Rows are points. Any point is a mix of the corners, with weights that add up to 1. It lies inside the corners' shape when no weight is negative. Say inside or outside, and name the corners with a negative weight.
(in the rows, 128 means zero)

Corners:
(1): [130 209 146]
(2): [155  63  88]
(3): [108 159 106]
(4): [119  95 140]
Points:
[119 173 114] -> outside (4)
[146  83  95] -> inside
[106 153 131] -> outside (2)
[120 100 137] -> inside

Corners:
(1): [192 127  98 174 121 164]
(2): [114 142 103  64 141 150]
(3): [145 112  70 195  94 143]
(4): [133 133 177 127 124 102]
(5): [198  68  72 176 103 141]
(6): [141 185  94  77 145 101]
(7): [106 166 163 100 200  92]
Points:
[172 135 103 149 127 146] -> inside
[161 103 114 182 132 129] -> outside (2, 6)
[138 138 135 117 130 119] -> inside
[145 128  99 112 132 135] -> inside
[162 118 129 157 118 115] -> outside (2)

Corners:
(1): [124  35 155  94 109 166 108 147]
(2): [170 107 154 124 179 129 153 169]
(3): [ 27 132 160 141 127 148 179 156]
(4): [188  85  80 153 114 123 148 132]
(5): [ 99 137 158 141 156 220 175  59]
(6): [141 154 153  94  74 132 126 135]
(7): [168 180 105  62 144  86 131 133]
(8): [118 150 124 193  84 138  65  72]
(9): [162 165 132 120 167 178  81 144]
Points:
[122 118 140 126 119 152 146 118] -> outside (9)
[169 158 109 105 149 146 143 139] -> outside (1, 2, 8)
[135 158 131 113 129 136 154 140] -> outside (1, 8)
[125 111 138 136 146 161 140 123] -> outside (6)
[143 126 129 138 112 141 123 119] -> inside

Corners:
(1): [103 142 170 100  81 115 176 138 100 164  97]
(2): [126  99  73 198 206 144 166 108 131  63 173]
(3): [ 69 165 128 158 171 150 124 183 147 153 151]
(4): [158  85 144 215 212 160 146 120 170 125 146]
(5): [114 117 137  99  98  85  96 112 145 165 106]
(6): [135 145 133 111  95 152 139  90 154 189 176]
(7): [149 167 163 126  44 113 117 132 122 137 141]
(8): [175 152 122  86  91 137 108 170  93 168 121]
(9): [152  77 113 142 199 139 191 156 160  70 198]
(10): [138 176 128 103  62 150 120 115 158 131  60]
(11): [177 183 125 122 110  94 157 132 160 185 118]
(12): [131 128 105 130  29 134 146 146 135 182 122]
Points:
[121  99 123 174 171 113 149 132 150 116 144] -> outside (6, 8, 10)
[133 142 122 134  98 122 116 122 136 155 124] -> outside (1, 9)
[121 105 125 163 168 138 153 121 169 132 142] -> outside (7, 8)
[130 103 133 152 137 135 134 129 140 139 153] -> outside (10, 11)
[140 133 107 142 126 143 137 132 150 148 142] -> outside (1, 7)

Corners:
(1): [ 69 104 161 115  94 194 102 144 168 153 113 149]
(2): [130  72 120 156 162 134 144 149  72 108  55 148]
(3): [ 75 104  80  95 118 176  56 170 175 101  52  95]
(4): [ 90 165 150 106 123 192 127 192 160 151 103 130]
(5): [ 86  98  84  62 196 127  80 133 108  91  41 147]
(6): [155  98 155 122 102 124 177 100 125 116 150 123]
(7): [ 73 109 179 134 138 150  96 162 158  99 116  92]
(8): [127 198 188 171  82 105 162  47 138 178 158 112]
(9): [164 145 193 145  62  84 123 108 107 200 167 129]
(10): [ 93  76 110 115 161 123 171 125  81 153 141  96]
(11): [ 88 151 122 138 149 200  41 165 159 113 146 140]
(12): [156 117 159 167 122  67 156 105 167 191 164 143]
(13): [110 155 164 165  86  35 161 101 106 147 165 152]
Points:
[ 95 143 155 150 117 147 110 142 146 154 132 124] -> outside (5, 6)
[108 109 145 135 131 137 129 135 124 130 114 124] -> inside
[110 140 152 137 117 137 126 127 137 139 132 128] -> inside
[110 125 150 139 118 132 136 132 128 143 129 124] -> outside (5)
[117 120 142 128 115 139 115 129 139 148 120 119] -> outside (13)
[ 97 107 123 118 125 152 102 114 128 115  93 108] -> outside (4, 12, 13)
[ 97 116 121 117 124 154 101 154 148 123  89 116] -> inside

Corners:
(1): [ 92  95 150  97 143 138 170 129 166 135 107 123 147 161]
(2): [121 116 138 114 139 122 147 138 161 126 114 106 138 133]
(3): [134 139 145 124  89 126 125 132 107  77 137  97 125 161]
(4): [ 99 113 157 101 139 139 118 151 114 152 142 106 139 142]
(5): [123 117 137 139 130 169 153 124 112 108 110 101 133 146]
(6): [ 58 129 177 165 143 120  29 128 116 218  85 179 120   7]
(7): [145 141 134 103 104 123 104 130  95 117  97  94  99 112]
(8): [122 111 149  96 133 206  97 113 124  92 143 104 158 159]
(9): [122 139  69 106 145 110 198 121 131  74 131  87  93 166]
(10): [128 100 108 117 128 103 153 110 124 106 123 121  79 111]
(11): [140 141 126 113 153 110 141 106 150  98 118 116 127 159]
(12): [113 104 148 117 101 132  66 137 100  98 112  93 124 145]
(13): [121 116 142 135 150 118 157 144 170 124 115 129 103 151]
(14): [112 121 129 110 137 137 147 142 126 151 138 191 147  90]
(15): [127 168 120 142 142 131  56  76 140 221 106 139 145 106]
Points:
[109 113 140 114 138 131 146 130 148 127 114 121 127 145] -> inside
[113 126 137 124 133 136 112 121 122 139 117 128 125 118] -> outside (2)
[109 124 151 125 133 130 117 138 131 147 116 135 135 116] -> outside (8, 9, 10)
[108 121 143 126 131 140  94 131 114 145 114 124 123 101] -> outside (1, 3, 11)
[113 120 143 125 121 127  91 120 119 151 120 137 119 106] -> outside (2, 5, 9, 11)
[117 122 136 121 140 131 135 131 141 128 122 119 120 141] -> inside
[106 120 146 120 133 140 105 129 122 137 121 124 129 117] -> inside

Corners:
(1): [142 134 117 134 130 140 108 131 137 133 147 125 158 147 141 126 108 122
 134 114]
(2): [145  95 109 123 126 138 114 137 103 139 115 132 109  95  79 130  64 128
 121 148]
(3): [146 118  96 149 119 120 136 121 131 114 123 123 110  92 134 171 123 136
 109 176]
(4): [ 99 124 100 139 136 162 156 123  88 114 130 145 159 126 135 138 110  81
 176 127]
(5): [132 125 124 177 130 160 107 131 133 123 122 113 150 141 128 129 129 139
 113 113]
(6): [140 167 133 130 125  61 136  78 119  97 114 141 105  99 138 116 124 146
 144 118]
(7): [154 114 165 103  86  81 127 136 155 119 146 118 151  81 139 116 118 139
 102 156]
(8): [142 115 113 161 130 152 129 134 142 103  72 126  98  97 128 112  92  94
 141 126]
(9): [112 127 136 138  82 128 112 148 140 139 101 129 149 162  75 115 143 108
 117 106]
(10): [139 159 117 118 100  80 111 123 106  75 138 167 129 105 138 108 149 143
 122 127]
(11): [123   7 100 144 137 159 130 110 128 110 132 115 129 146 158 113 122 121
 101 128]
(12): [130 149 128 123 143 153 152 119 129  88  78 148 130  97 148 145 109 141
 162 143]
(13): [ 91 147 116 126 123 134 129 156 129  59 142 141 124 115 112  88 125 136
 175 128]
(14): [143 131 120 115 112 134 116  26 105 154 148 162 142 111 122 163 129 153
 123 122]
(15): [115 166 101 177 141  68 130 125 157  71 142 172 143 123 137 118 113 106
 144 117]
(16): [144  81 127 107 136 151 126 152 121 139 129 133 150  99 101 120 129 111
 149 141]
(17): [134 150 129 109 139 146 130 113 143 120 134 122 150 103  81 145 107 100
 107 114]
(18): [124 131 209 116 111 150  99 117 134 146 151 149 135 178 126  92 134 121
 101  93]
(19): [102 123  96 113 123 157 177 130 133 131 123 141 151 112 123 114 144 119
 156 122]
(20): [120 137 107 114 147 151 121 138 128 135 127 114 147 120 136 115 128 111
 128 154]
(21): [ 89 135 111 107 117 145 141 142 135 145 110 139 143  90 122 148 148 134
 145 129]
Points:
[127 127 125 127 118 125 124 127 129 115 133 135 139 118 124 119 125 124
 127 127] -> outside (12)
[116 124 112 124 127 151 136 123 122 125 122 136 140 123 132 123 137 125
 145 126] -> outside (2, 7, 15, 17)
[124 131 121 129 127 134 133 125 128 107 115 140 131 109 127 126 117 128
 142 132] -> inside
